Each row is a point. The window is the flat piece filled in between its corners: a triangle in 3 columns, a solid with four corners in 4, and so on. A path goes straight from each point to the next, and from the last back to the first. List the points from which the path goes on through the window.

Window (3 x 3):
[[-15.9  25.6  -4.9]
 [-10.0   5.0   3.0]
 [ 16.3  -5.6  14.8]]
Path:
(1): [21.6 -7.6  0.7]
(2): [13.6 -6.7 26.5]
(3): [10.2  0.2 20.6]
(4): [14.1 -5.8 -0.2]
(5): [-25.3  20.5 -22.0]
(6): [-21.4  33.1  10.5]
(7): [-3.9 11.3 18.2]
(8): [  0.2  17.1 -18.1]
(9): [16.2 -1.8  7.0]
(10): [12.3  5.8 24.4]
(11): [ 0.6 14.9 25.0]
(12): [ 3.1  7.2 -0.5]
(13): [-10.1  18.5  -7.2]
(14): [-17.6  21.9   8.7]
(15): [ 7.4 -0.5 31.5]
(16): [22.6 -2.0 -1.4]
Through the window after points: 3, 13

Window (4 x 4):
[[ 12.7  -1.7  -0.8  19.5]
 [ 15.2  18.3   5.9  -6.3]
 [-30.9  16.6  -5.7  -5.1]
 [-30.8   7.1   8.7  -0.4]]
Path:
(1): [-15.0  23.5   9.1  14.9]
(2): [15.0 19.1 11.2 12.9]
(3): [11.0 -2.3  2.4 -7.9]
(4): [  0.1 -10.2   9.8 -11.9]
(5): [ 2.9 11.3  7.0 24.5]
(6): [-32.4  27.9  12.8   2.8]
(7): [-41.4  -5.6  -4.9 -18.5]
(8): [ 8.7 -1.2 -4.7  5.4]
(9): [ 5.6 19.3 -0.4 20.7]
(10): [-22.9  27.2   7.2  -4.8]
(11): [-21.7  12.2   0.5 -16.0]
(12): [ 7.6  4.5  5.9 -5.9]
(13): [ 1.3 19.1  8.5  4.4]
(14): [-27.3  31.9   6.6   5.8]
(15): [-25.1   2.8  -9.4  -8.0]
(16): [-20.9  10.5  -9.7 -17.0]
Through the window after points: 14, 16

Window (8 x 8):
[[ 12.4   2.9  -8.5 -20.5  18.8 -32.7 -26.1  -0.5]
 [ 19.9  18.7 -22.2  16.1  -1.4  -6.5  -8.4   5.7]
 [  1.0  -9.8 -10.4 -17.0 -43.3  19.3 -22.8  14.9]
 [ -4.4  -7.8   7.4  32.0  26.3 -31.9  -5.0 -14.7]
 [ 16.1 -29.8   3.9  -4.5  -0.3   9.9   7.1 -14.3]
 [-32.6 -15.9  -5.5  -9.6  -1.8  -8.8   3.7 -17.9]
 [-31.0  11.0   4.2  24.9  15.1  12.9 -11.1  -2.8]
 [ 21.4 -22.1 -33.9  35.5  -3.2  21.6   5.6  26.0]]
Path:
(1): [ -5.3   0.7 -10.0  -3.5   8.0  -7.0 -26.5 -13.8]
(2): [ -8.7   2.1  12.6  -9.1  -6.0 -12.4   1.1   3.7]
(3): [ 13.9  -5.8   6.3  -2.6   1.5 -11.4   1.1  13.8]
(4): [ 10.2  -0.7 -15.9  12.3   4.0  -2.7 -23.7  -6.8]
(5): [-11.8 -22.5 -11.0   8.7   6.2   1.2 -13.6 -19.5]
(6): [-19.9  -3.2  20.5  -5.5   4.1 -19.1  15.0  10.5]
(7): [  2.4  -1.0  13.7   4.3   7.3 -25.0  11.7   4.2]
(8): [  1.0  -8.8  -8.0  17.2  20.8 -19.9 -19.9 -12.7]
(9): [ 11.8   1.9 -25.8  11.0  -5.1  -6.8 -20.6  -7.7]
(10): [14.8 11.4 -7.8 12.7 -6.3  8.6  8.1 27.0]
(11): [17.7  2.1 -7.0  1.7 -8.9 -7.3 20.2 32.3]
(12): [ 10.8  -3.6 -19.6  14.6  -3.0   7.4 -17.6  -7.6]
Through the window after points: 7, 9, 11

Window (9 x 9):
[[ 12.9   1.8  20.2 -12.4   6.1   9.3   0.9 -16.3 -29.8]
 [ -3.2  14.9  36.3 -28.1  19.3 -24.3  -1.2  -0.4  10.1]
 [ -8.6 -20.3  -8.9  12.1  14.4 -17.3   4.7  -0.7  12.8]
 [-14.3  18.0  11.0 -17.1  13.5   1.6 -10.4  -8.7 -12.0]
 [-15.2 -19.3  16.4  11.1 -10.1  -8.1  -7.9  -6.8  -9.4]
 [-18.4 -50.6  14.0  -9.2  -0.6  17.5  -4.9 -14.4   9.7]
 [  6.4  38.5 -14.6 -14.4 -21.6 -17.4  23.4  15.1 -39.3]
 [ 17.9  10.7   0.5   1.6  -9.9  30.2  -7.1  14.6 -13.5]
 [ 21.2  15.8   1.8 -23.3 -18.8   7.0 -16.6 -13.5 -24.4]]
Path:
(1): [ -8.8  11.6  36.8  -8.9  -2.9   8.5  20.4 -26.2   3.4]
(2): [  6.7  11.4   1.4 -13.7 -15.1  13.1   4.9 -19.4 -10.4]
(3): [  0.1  -4.2  29.0 -24.1   6.6  -5.9 -19.4   7.7 -25.3]
(4): [  4.4 -22.0   9.0 -14.1   5.0  -4.4  -7.8   7.8 -10.1]
(5): [-10.9 -11.1  14.2   5.7 -16.1  12.6  11.3 -27.8   4.0]
(6): [ 14.3  17.1   9.0  -7.4 -14.8   6.8  18.2 -12.2 -15.2]
(7): [  2.7   7.9   3.0 -15.3   6.8   0.2  -8.8   2.8 -21.6]
(8): [  5.1  -0.4   1.7 -18.2   8.1  -2.6  -3.5   3.9 -20.4]
(9): [ -1.4  25.4  12.1  -5.7 -11.9   7.8   8.6 -26.0   2.9]
(10): [-11.3  32.1  17.5   3.3  -3.8  12.1  11.0 -19.9   1.2]
(11): [ 11.8  -9.6   8.0 -17.2   6.1   3.0 -14.7   9.1 -22.3]
(12): [ -1.3  -9.4   5.3 -23.2  13.1 -21.9 -15.3  15.3  -2.6]
Through the window after points: 10, 12

Window (11 x 11):
[[ 37.1  16.4  -4.5  12.0 -10.4   0.2 -22.7   3.1   6.5  23.2   4.2]
 [  9.9  19.9  23.4 -18.9  22.4   2.5  16.4  21.7  20.8  25.6  -2.4]
 [  9.2  -4.4  -8.9  -0.2   3.9 -15.3  31.6  -7.4  -6.2  16.1  12.7]
 [-11.3  -9.7  17.4  -8.8  -3.6 -21.2 -29.1 -19.3 -12.1   3.6 -15.9]
 [ -0.3 -34.3  -3.5 -27.4  16.6  11.5  15.0  24.7 -22.4 -10.2   7.6]
 [ -5.8  -1.3  28.3  -2.9  10.4   4.9   4.3   6.7 -17.3 -16.4 -10.6]
 [ -5.8 -41.0  15.5  11.1  10.4 -29.3 -20.4  -7.3  -7.1 -20.0  -3.1]
 [  5.0 -30.4  39.1  16.2  30.6  15.2  32.3  12.7  16.2  28.3 -25.1]
 [ -5.5 -18.0 -12.4 -16.1  -6.3  -7.9  31.3   0.1   4.4 -10.4  -1.5]
 [-12.8  18.5 -31.5  12.1 -10.6   0.8  -8.6  18.3 -20.2   6.3   3.8]
 [  1.9  11.4  -7.6 -31.1  40.1  26.6  -2.0   4.6   6.6   4.6  -0.2]]
Path:
(1): [-12.1 -12.9  -1.1  -1.5  -5.4  11.9   3.2  -0.7  -2.3   8.8  28.1]
(2): [  9.0  -9.4  -5.8  -5.1  13.5  -9.7   0.5  17.8 -16.2  -4.4 -15.1]
(3): [ 17.0 -11.9  -4.7   1.3  20.6 -14.5   4.4   2.3 -20.1  -4.5 -25.0]
(4): [-19.7  -9.5  17.7   0.1  -3.1  16.9  -5.6   2.7  15.9  15.5  18.7]
(5): [  3.2  -8.2  17.2   2.5  -6.2  17.0 -22.8 -10.8   4.6  10.8  23.9]
(6): [ 14.8  -9.7  -1.0   5.5  13.3 -29.0   1.7  11.3  -6.1  -3.6 -21.0]
(7): [ 18.4  -4.0  -3.9  -8.2  11.7 -15.8   4.5   7.7  -4.4   3.6 -18.4]
(8): [-13.0  -3.7   6.6  -1.1   0.7   6.2  -2.3  -0.2   9.2  21.3  15.9]
(9): [-14.7   1.3  25.6 -15.8   1.4  15.2   4.3  -0.4   1.3  -3.9  27.5]
(10): [  2.4 -27.3   6.5  -4.5  39.7 -17.3  12.4  11.6   1.1  10.5 -41.6]
(11): [  3.4  -4.2   7.4  -6.4   9.3 -17.7 -10.0   0.3 -10.0   3.0 -14.7]
(12): [-12.7  -6.5  12.5  -8.9  -3.6  -0.9 -12.2  -7.4  -3.3   8.6  -0.1]
Through the window after points: 1, 5, 11

Window (12 x 12):
[[  3.3   0.2 -11.8  14.2 -16.9  -8.1   2.5 -18.7 -12.9  -8.7 -18.1  -4.3]
 [-19.0  -2.6 -23.9 -31.0   5.2  -3.3  30.3 -32.2   9.6   0.4 -14.2  16.4]
 [-11.2  23.2  13.8 -12.2  37.6   5.8 -33.4  19.6 -17.1  20.4 -16.6 -30.5]
 [ -5.5  -1.1 -21.3 -56.9  -4.7  39.0  11.8   4.5  -6.9  -2.8 -23.0   1.2]
 [-25.7 -13.6 -12.2   8.3  16.8  -1.7   2.9   4.7  -5.3  39.0  13.0   5.8]
 [-21.3  28.2  20.6   9.6   0.9  -9.0  16.8   4.4 -16.5   2.7  -7.2   4.1]
 [ -3.1   3.1 -34.1 -12.1   8.0  13.6   7.0   5.2   8.7 -28.0  -5.7 -45.9]
 [-13.8  14.8  -9.6   0.0   6.3  19.1 -24.6  -4.6   2.1  16.5  13.7 -10.7]
 [-11.3  -0.7  20.1  39.9   2.1  18.2 -31.0   9.4  17.3  14.4 -23.8 -19.5]
 [-14.0   8.7 -13.5   1.3  14.7 -22.7 -11.3  19.0   8.4   6.5   3.7   0.3]
 [-16.8 -23.0  10.7 -18.3  -1.9  -5.6  -2.7  -7.2   2.1   0.4  -0.6  -2.2]
 [ 16.4   1.4   3.4  -2.5  25.0 -29.6  29.5  -5.6  -8.8 -21.7  11.6  15.8]]
Path:
(1): [-24.6  -0.4  -1.4   4.4   8.0   9.7 -18.2  -4.3 -19.3 -25.0   6.1  18.3]
(2): [ -1.3  15.2  -5.6  -4.2   5.6  -5.0  10.8   2.4  12.4  38.6  -2.3 -25.5]
(3): [ 13.1   3.5   7.1   4.1  -8.3  -9.1  -9.8 -16.6  12.7  31.6 -15.9 -25.3]
(4): [-35.2  -5.7  -0.1   8.4  16.6  19.1 -10.7  20.3 -11.8 -25.7  -8.3   7.9]
(5): [-19.0   3.4  -1.1  -5.4  15.5   1.2  -6.7   2.3  -6.6  -1.3  -8.7  -3.3]
(6): [ -3.3  14.7  12.1  -4.0  -2.0   3.4   4.7   4.6  13.7  28.8   3.4 -12.5]
(7): [ -4.6   9.4   0.8  10.1  -3.4  -4.7   2.1  -2.8  14.6   7.5   0.3 -17.0]
(8): [-12.3  -6.8  -6.0  18.5  12.2  -1.0 -15.0  -6.0 -11.9  -6.1 -12.9  -6.7]
(9): [-24.3   2.5 -19.9 -10.8  15.7 -10.0 -12.7   0.2  -6.9 -20.2   2.2  11.5]
(10): [ -5.1  -0.9   0.3  -3.8   7.0 -11.1   6.9   4.2   7.8  15.1  -2.1  -5.5]
(11): [ -5.7   8.4   1.7  -4.9  -2.7  -4.0  -4.0   2.4   6.4  22.4   8.1 -14.6]
(12): [-27.9  17.6  -9.1   5.6  20.9  28.0  -9.3  -3.0 -18.9 -20.3 -16.8  10.8]
Through the window after points: 1, 3, 9, 11
